Every row gives one point. The points of each table are mixes of a few directions, plus a little noise. Count the directions of each table, and those that both share. Where both have some left over, give the other angles between the two spaces (their principal angles), to ten degrees, smallest first.

First (6 x 2):
-7; -30
-18; -71
-4; -15
16; 67
-5; -20
17; 69
Second (5 x 2):
16; 68
-19; -77
-3; -11
11; 45
-6; -24
Directions: first 1, second 1, shared 1

First (6 x 4):
56; 5; -38; 29
-68; -29; 38; 30
-9; 63; 23; 61
26; -1; -16; 18
2; -35; -9; -64
-6; -7; 2; -73
Second (5 x 4):
24; -11; 37; 1
-3; 1; -3; 0
63; -30; 91; 3
-53; 24; -78; 0
-32; 15; -49; -1
Directions: first 3, second 1, shared 0; angles 90

First (7 x 8):
32; -3; -58; 12; -18; 10; 16; 30
-20; 18; 95; -2; 48; -22; -5; -52
-36; -1; 50; -15; 10; -7; -18; -23
-4; -14; -43; -7; -30; 12; -4; 26
-31; -19; -22; -19; -33; 11; -21; 19
34; 14; -2; 17; 20; -6; 20; -5
24; 5; -19; 10; 3; 1; 13; 7
Second (7 x 8):
-1; -2; -1; -2; -5; 7; -7; 3
-6; -13; -6; -12; -27; 37; -35; 15
-7; -17; -8; -16; -37; 49; -47; 21
-1; -2; -1; -2; -4; 6; -6; 3
11; 25; 11; 24; 53; -71; 68; -30
-4; -10; -4; -10; -22; 28; -27; 12
8; 20; 8; 19; 42; -56; 55; -24
Directions: first 2, second 1, shared 0; angles 40

First (9 x 11):
-13; 26; -8; 25; -33; 21; -22; -39; -46; -1; 2
-11; 5; -7; 17; 0; 18; -15; -1; -16; 38; 1
-7; 1; 1; 14; 8; 15; -22; 20; -5; 39; 2
4; -3; -8; -1; 16; 15; 0; -7; 8; 8; 4
-3; 26; 13; 16; -31; 7; -42; 1; -29; -22; 4
-31; -51; 15; -18; -11; -95; 84; 66; 21; 59; -35
41; -1; 1; -36; 32; 10; 5; -18; 47; -84; 15
17; -2; -1; -14; 16; 7; 3; -7; 20; -29; 7
2; 0; -7; -2; 1; 3; 9; -15; 0; -7; 1
Second (11 x 11):
-11; -11; -30; 14; 0; 21; 30; -42; -19; 46; -9
13; -13; -6; 4; -1; 14; 5; 0; 3; 12; -7
62; -57; -9; 12; -7; 50; 13; 18; 22; 32; -27
-27; 40; 28; -18; 4; -44; -30; 21; 3; -54; 22
-74; 64; 5; -11; 8; -54; -9; -29; -28; -29; 29
-24; 18; -2; -1; 3; -14; 1; -14; -10; -4; 8
1; -23; -34; 17; -1; 32; 35; -40; -16; 55; -14
63; -43; 14; 0; -7; 30; -10; 47; 33; -5; -17
21; -1; 25; -11; -2; -9; -24; 40; 21; -35; 2
-39; 26; -10; 0; 4; -19; 7; -29; -22; 3; 10
12; 1; 16; -7; -1; -7; -16; 26; 13; -23; 3
Directions: first 4, second 2, shared 1; angles 60

First (8 x 18):
-49; -22; -23; 2; 51; 2; 24; 5; -7; -45; -18; -64; -38; -17; 29; 2; -11; -19
-10; 8; 39; -12; -13; -12; -13; -26; 29; 26; -14; 52; 16; -37; -2; 16; 5; 21
39; 4; -11; 4; -11; -19; -7; 10; -1; 24; 33; 2; 14; 14; -2; -7; 13; -17
-12; 29; -6; -29; 30; -1; 28; 7; 20; 3; -5; -15; 26; -54; 4; 10; 8; 7
0; -18; -15; 3; 28; -38; 6; 7; 10; 7; 24; -32; -13; -16; 31; 0; 12; -39
65; -11; 7; 24; -51; -18; -36; 0; -10; 40; 41; 42; 10; 57; -15; -13; 11; -12
26; -17; 3; 25; -32; 6; -24; 0; -21; 3; 13; 16; -11; 53; -12; -13; -4; -3
-56; 25; 9; -12; 0; 80; 19; -3; -22; -62; -71; -1; -6; -3; -32; 3; -33; 64
Second (11 x 18):
5; -25; -2; 31; 12; -56; -28; 3; 47; 15; 21; 21; -32; -50; 10; 9; 43; -19
29; 83; -25; -36; -16; 90; 42; 37; -35; -22; -16; -13; 66; 11; -68; -14; -13; 61
24; 16; -18; 3; -17; 37; 5; 20; -30; -15; 4; -12; 10; 40; -29; -15; -9; 14
-57; -10; 41; -41; 27; -21; 17; -46; 17; 16; -30; 5; 12; -36; 50; 25; -26; -9
12; -17; -7; 23; -3; -19; -17; 6; 9; 2; 15; 5; -21; 1; 0; -4; 16; -12
31; -34; -20; 49; -14; -24; -33; 16; -2; -3; 30; 1; -41; 31; -5; -15; 22; -23
-7; 32; 4; -23; 11; 7; 18; 3; 22; 5; -11; 9; 27; -49; -11; 11; 8; 22
-28; -21; 20; -14; 5; -6; 4; -27; -13; 3; -13; -7; -4; 22; 33; 5; -27; -16
11; -14; -7; 23; 1; -27; -20; 7; 20; 5; 16; 9; -21; -17; 0; 1; 25; -10
-34; 20; 24; -40; 20; 1; 24; -21; 18; 9; -26; 7; 28; -47; 16; 19; -11; 12
16; -32; -10; 22; -25; 19; -13; 2; -53; -16; 10; -22; -24; 95; 3; -21; -28; -20
Directions: first 4, second 3, shared 2; angles 60

First (10 x 24):
0; 0; 1; -1; -1; -1; -1; 1; 0; -1; -1; -1; 0; -1; 1; 0; 0; 1; -1; -1; -1; 0; 1; 1
3; 18; -11; 15; 22; 19; 28; -21; 0; 13; 7; 18; -7; 24; -8; 7; 2; -35; 10; 18; 29; 11; -13; -27
0; -1; 0; -1; -1; 0; -1; 1; 0; 0; 0; -1; 0; -1; 0; 0; 0; 1; -1; -1; -1; -1; 0; 1
-7; -50; 29; -41; -62; -51; -78; 56; -1; -35; -19; -50; 21; -66; 22; -17; -4; 95; -27; -49; -81; -30; 37; 74
2; 17; -9; 14; 21; 17; 26; -19; 0; 12; 7; 17; -7; 22; -8; 6; 2; -32; 9; 17; 27; 10; -12; -25
1; 6; -3; 5; 7; 6; 8; -6; -1; 4; 2; 5; -2; 7; -3; 2; 0; -10; 3; 5; 9; 4; -4; -8
2; 18; -11; 15; 22; 18; 27; -19; 0; 12; 7; 18; -7; 23; -8; 6; 2; -33; 10; 17; 28; 10; -13; -26
-4; -31; 18; -26; -39; -32; -48; 34; 0; -21; -12; -31; 13; -40; 14; -10; -2; 58; -16; -30; -49; -19; 23; 46
2; 11; -7; 9; 14; 12; 17; -13; 0; 8; 5; 12; -5; 14; -6; 4; 1; -22; 6; 11; 18; 7; -8; -17
2; 13; -8; 11; 16; 13; 20; -14; 0; 8; 5; 13; -5; 17; -5; 4; 1; -24; 7; 13; 20; 8; -9; -19
Second (8 x 24):
-37; -12; 27; -15; -12; -6; -10; 23; -11; 21; 3; 14; -7; 37; 23; -15; 28; 23; 21; -22; 10; 26; 3; -24
-10; -7; 15; -5; -9; 0; 1; 8; -11; 17; 5; 2; -11; 13; 3; 0; 17; 3; 17; -11; 3; -1; 9; -11
-36; 5; -15; 17; 11; -27; -5; 18; 39; -15; -11; 28; 44; -8; 37; -36; -26; 2; -47; -37; -28; 28; -46; 17
53; 27; -13; -5; -9; 12; -49; -42; -46; -8; -2; 11; -28; -17; -30; 6; -16; -17; 3; 38; 54; -14; 6; 20
4; -16; 6; -11; 9; 36; 37; -17; 20; -33; -4; -5; -17; 32; -14; -12; 42; 37; 18; 29; 8; 23; 29; 17
-12; 6; -12; 11; 10; -21; -7; 32; 11; 8; 1; -20; 38; -21; 15; 18; -36; -11; -23; -5; -21; -2; -22; -25
23; 0; -12; -19; -4; -17; -17; -22; -15; -1; -12; -3; -21; -17; -16; 19; -24; -22; 6; 1; 4; -34; -3; -4
17; -2; 4; 29; 5; 24; 48; 1; 13; 12; 20; -27; 2; -18; -19; 20; 15; -16; 4; 5; -28; -25; 22; 10
Directions: first 1, second 6, shared 0; angles 70

First (8 x 32):
5; 4; -11; 29; -2; 16; 6; -14; -31; -1; 24; 5; 7; -46; 17; 22; 25; -20; -1; 2; 9; -4; -8; 2; -26; -2; -9; -12; 5; 14; -6; 0
-16; 13; 3; -29; -16; 9; -23; -2; 47; -4; -7; 32; -8; 15; 5; -5; -47; 9; 1; 14; 9; 20; 22; -5; -2; 6; 6; -1; 7; -63; 7; 12
7; 1; -3; 0; -12; 41; -8; -8; -13; -3; -7; 1; -6; 7; 28; 15; 5; -26; -16; 3; -18; -12; 2; 7; -11; 24; 10; -6; 7; 23; -42; -3
-13; -17; 32; -19; -37; -27; -8; 6; 35; -19; -33; 11; -10; 45; -27; -13; -68; 18; -8; 20; -29; -5; 26; -28; -25; 13; 4; 26; -10; -91; 26; 8
7; 28; -19; 15; 42; -23; 7; 2; -22; 11; 33; -7; 15; -30; -1; 4; 37; 13; 38; -9; 26; 22; -24; 14; 35; -29; -20; -16; -3; 58; 22; -5
5; 9; -1; -3; 19; -17; 1; 8; -5; 3; 1; -10; 5; 14; -5; -5; 8; 9; 17; -5; -1; 6; -9; 6; 26; -6; -4; 0; -5; 31; 5; -4
3; -7; -22; 0; 41; -16; 21; 14; 7; 27; 19; -18; 11; -40; -15; -21; 55; 17; -1; -33; 50; 9; -20; 16; 35; -36; 1; -10; 2; 43; 22; -4
7; -32; 21; 6; -34; 15; 3; -3; -16; -16; -32; -17; -9; 33; -1; 4; -16; -18; -31; 6; -48; -37; 7; -13; -34; 29; 13; 19; -6; -12; -29; -6
Second (8 x 32):
4; 5; -8; 15; -15; 13; 18; -11; 19; 6; 2; -4; -3; 0; 5; -15; -4; 2; 4; 4; -2; 4; 8; -4; -5; 2; -2; 2; 8; 4; -8; -10
-2; 1; 14; -7; 1; 8; -21; 10; -14; 0; -6; 9; 0; -4; -6; 0; -3; 6; -8; -14; 4; -4; -6; 13; -14; 5; 0; -10; 2; 1; 2; 5
-8; -15; -4; -32; 43; -58; -5; 9; -24; -16; 9; -8; 15; 15; 0; 42; 19; -23; 5; 10; -5; -10; -4; -23; 46; -22; 4; 20; -35; -15; 21; 20
5; 4; -16; 23; -20; 12; 30; -16; 29; 5; 6; -8; -5; -1; 10; -19; -3; -2; 9; 10; -4; 6; 11; -8; -1; 2; -2; 6; 9; 4; -12; -13
17; 23; -9; 70; -85; 95; 38; -27; 65; 29; -6; 1; -25; -21; 9; -78; -30; 31; 2; -6; 2; 20; 16; 24; -67; 34; -8; -25; 57; 26; -42; -42
-12; -7; 37; -48; 43; -23; -72; 40; -67; -9; -14; 23; 10; 0; -22; 35; 6; 4; -20; -25; 8; -15; -25; 23; -6; -2; 3; -15; -16; -9; 24; 29
-1; -2; 4; -8; 8; -5; -10; 5; -10; -2; 0; 3; 2; 0; -3; 7; 1; 1; -4; -3; 2; -3; -3; 2; 0; -1; 1; -3; -4; -3; 4; 5
-3; -10; -18; -12; 23; -41; 22; -7; 4; -11; 11; -15; 9; 13; 9; 23; 15; -21; 13; 18; -6; -1; 6; -29; 42; -19; 2; 24; -24; -9; 12; 6
Directions: first 5, second 2, shared 0; angles 60, 90

First (10 x 32):
9; 17; -31; 42; 95; -8; 37; -31; -21; -16; 22; -57; 3; 22; 6; 1; -37; -12; -32; -21; -25; -31; -36; -31; 30; 21; 15; 47; 26; 44; -40; 47
8; -18; -19; -2; 19; 10; 21; -4; 0; -12; 19; 11; -1; 14; 26; 1; -39; 20; 3; 11; -1; -10; -3; 12; 0; -1; 25; 3; -4; -1; -27; -14
14; -58; 13; -40; -26; 29; -5; 5; -6; -22; -7; 34; -19; 18; 46; -12; -26; 42; 50; 19; 10; -11; 10; 44; -2; -28; 24; -1; -33; -17; -14; -46
1; 5; 17; 1; -35; -7; -31; -5; 12; 11; -6; -1; -2; -21; -14; 3; 33; -17; 1; -11; 2; 13; 7; -7; -4; -1; -24; -15; -2; -8; 14; 7
-9; 0; 16; 0; -25; -6; -4; 10; 4; 4; -28; -3; -6; -27; -38; 13; 34; -6; 3; 14; 5; 22; -9; 18; 14; -9; -9; -12; 4; -7; 36; 0
-4; 12; 3; 8; -14; -11; -9; -1; 8; 9; -4; -7; 3; -17; -22; 7; 20; -15; -8; -4; 0; 12; 0; -8; 2; 2; -14; -8; 7; -3; 14; 10
-2; 14; -8; 15; -14; -15; -4; -4; 16; 13; 11; 1; 7; -21; -19; 13; 11; -13; -18; -1; 1; 13; 2; -9; -7; 9; -12; -19; 9; -5; 5; 8
2; 4; -1; 7; 3; -4; -3; -7; 2; 1; 4; -11; 0; -5; -5; 3; 5; -9; -5; -6; -4; -1; -4; -6; 3; 3; -5; 1; 3; 3; -3; 11
2; -6; 2; -12; 11; 12; -3; 4; -13; -6; 4; 5; 1; 26; 28; -16; -14; 9; 10; -8; 0; -17; 9; -7; -6; -1; 6; 15; -8; 4; -13; -5
-20; 30; 6; -17; -14; -1; 0; 36; -2; 18; -13; 28; 14; 11; -11; -10; 13; 1; -5; 6; 15; 9; 25; -10; -28; 3; -4; -12; -3; -12; 29; -16
Second (10 x 32):
7; -4; 5; 6; -2; -1; -13; -14; 2; -2; 6; -8; -5; -1; 10; 0; 3; -4; 5; -9; -9; -7; -3; -1; 4; -3; -3; 0; -3; 1; -11; 4
9; -31; 5; -26; -48; 5; -11; -1; 11; -12; -2; 13; 1; -19; -7; -3; -3; 0; 0; -15; 31; 24; 10; -7; -4; -3; -30; 0; -8; -4; 6; 7
-7; 34; -3; 35; 58; -7; 7; -6; -13; 13; 7; -20; -4; 23; 14; 3; 6; -4; 3; 14; -44; -34; -13; 8; 7; 2; 35; 0; 8; 4; -14; -7
10; 4; 7; 25; 19; -3; -22; -28; -2; 4; 14; -23; -11; 6; 26; 1; 10; -10; 10; -10; -33; -27; -8; 1; 10; -3; 7; 2; -1; 4; -27; 6
-20; 2; -15; -35; -20; 5; 44; 50; -1; -5; -23; 37; 20; -7; -42; -1; -15; 18; -19; 23; 50; 41; 13; 0; -17; 6; -5; -4; 3; -7; 46; -13
4; -21; 1; -24; -36; 4; -1; 6; 7; -8; -5; 14; 3; -15; -11; -2; -5; 3; -3; -6; 30; 23; 9; -5; -5; -1; -21; 0; -5; -3; 12; 3
1; -28; -1; -38; -53; 7; 5; 17; 11; -12; -11; 26; 8; -21; -22; -3; -9; 7; -7; -7; 48; 39; 13; -6; -11; 0; -31; -1; -7; -5; 23; 3
-5; -9; -5; -22; -24; 3; 12; 18; 4; -5; -9; 18; 8; -9; -17; -1; -6; 7; -7; 3; 29; 23; 8; -3; -7; 2; -12; -1; -1; -3; 19; -2
3; 21; 2; 34; 44; -6; -10; -22; -8; 9; 12; -26; -9; 17; 24; 2; 9; -8; 8; 1; -44; -36; -12; 4; 10; 0; 23; 3; 5; 4; -26; 0
1; 32; 2; 46; 63; -9; -8; -23; -12; 13; 14; -31; -10; 25; 28; 4; 11; -9; 10; 5; -59; -47; -16; 8; 12; 0; 36; 2; 7; 6; -29; -2
Directions: first 5, second 2, shared 1; angles 50

First (11 x 32):
17; 1; -45; 46; -31; -15; 25; -5; -19; 17; 30; -18; 20; 41; 5; 0; 16; 8; 1; -48; -19; 5; -18; -7; -28; -14; -27; -27; -11; -9; 42; 27
-3; -6; 10; 5; 3; 6; 5; 4; 18; 21; -37; 19; 0; -34; 1; 26; -21; -36; 0; 46; 6; -31; 36; 17; -18; 70; 8; 12; -19; -26; -35; -61
19; 0; -55; 45; -25; -5; 1; -16; 5; 40; 7; -24; 11; 3; -10; 29; 9; -17; -13; -18; -17; -22; 15; -4; -35; 39; -19; -18; -28; -17; 15; -8
-9; 13; 38; -59; 31; 15; -30; 2; -7; -61; 3; 14; -17; -8; 1; -29; 10; 20; 13; -4; 15; 36; -20; -9; 57; -69; 15; 9; 49; 35; -6; 33
6; 25; 3; -36; 15; 33; -14; 2; -14; -58; -7; 28; 2; -13; 18; -7; 34; -12; 30; -15; 3; 23; -18; -3; 53; -38; -1; -9; 62; 12; -5; 10
-3; -3; -5; 9; -7; 24; 23; 12; 3; 19; -35; 25; 14; -21; 21; 26; 5; -37; 9; 32; -2; -25; 13; 18; -3; 64; 0; 5; 2; -33; -30; -53
-3; -21; 12; 40; -19; -48; 38; 11; -5; 32; 22; -8; 7; 42; -3; -16; -39; 22; -10; -6; -1; -5; 0; 4; -59; 2; -8; -1; -52; -12; 26; 2
29; 29; -27; -1; 9; 9; -43; -24; 9; -34; -15; 17; -5; -41; -15; 25; 2; -51; 20; -5; 0; -8; 40; -5; -4; 18; -12; -22; 15; -3; -1; -29
-8; 17; -4; -57; 24; 48; -38; -8; -4; -40; 0; -12; -12; -18; 4; -8; 54; 18; 0; -16; -1; 29; -34; -15; 86; -54; 15; 6; 67; 36; -11; 48
-9; -24; 16; 27; -12; -43; 26; 7; 2; 37; 23; -21; -1; 35; -12; -18; -37; 33; -21; 0; 0; -4; -1; 1; -46; -3; 1; 9; -53; -1; 20; 13
-35; -31; 57; -21; 14; -24; 12; 15; 12; 26; 8; -21; -17; 15; -10; -29; -36; 52; -31; 31; 14; 4; -11; 3; -3; -14; 29; 37; -34; 17; -12; 19
Second (9 x 32):
17; 7; -2; 12; 0; -20; -9; -7; 1; -13; -2; 13; 2; -12; -11; 7; -25; -28; 14; 6; 2; -2; 34; 3; -33; 14; -7; -9; -10; -9; 2; -29
21; 5; -15; 29; -9; -36; -9; -12; 1; -8; 18; -2; 3; 7; -20; 0; -24; -13; 9; -20; -1; 1; 26; -2; -47; -8; -12; -18; -23; -2; 28; -5
-36; -38; -2; -12; 2; 20; 13; 10; 1; 50; 7; -59; 8; -2; -1; -4; 23; 33; -30; 27; -15; 8; -13; 10; 33; 7; 39; 44; 10; 11; -34; 24
-28; -14; 9; -27; 5; 38; 13; 14; 1; 20; -8; -15; -1; 2; 19; -3; 33; 28; -20; 13; -3; 3; -41; 0; 55; -4; 18; 25; 21; 8; -26; 23
-3; 2; 17; -14; 14; 13; -5; 6; 5; -13; -28; 24; 0; -33; 3; 13; -12; -34; 15; 35; 6; -9; 29; 14; 4; 35; 11; 10; 13; -12; -34; -44
38; 20; -20; 43; -14; -51; -15; -21; -4; -22; 26; 12; 0; 14; -25; -1; -37; -20; 18; -38; 1; 1; 34; -10; -71; -15; -33; -37; -33; -5; 50; -7
-36; -14; 13; -40; 7; 49; 16; 18; 0; 22; -12; -16; -1; 3; 27; -6; 45; 37; -25; 15; -1; 4; -55; 2; 74; -5; 22; 29; 31; 12; -30; 30
58; 62; 3; 22; -4; -33; -24; -16; -2; -78; -9; 95; -15; 7; -1; 4; -37; -54; 48; -49; 22; -11; 23; -16; -58; -10; -62; -73; -15; -21; 57; -40
-33; -29; -6; -14; -2; 20; 16; 9; -2; 44; 14; -54; 5; 14; 6; -10; 33; 48; -33; 7; -13; 11; -37; 2; 41; -12; 24; 30; 9; 18; -15; 45
Directions: first 5, second 3, shared 2; angles 40
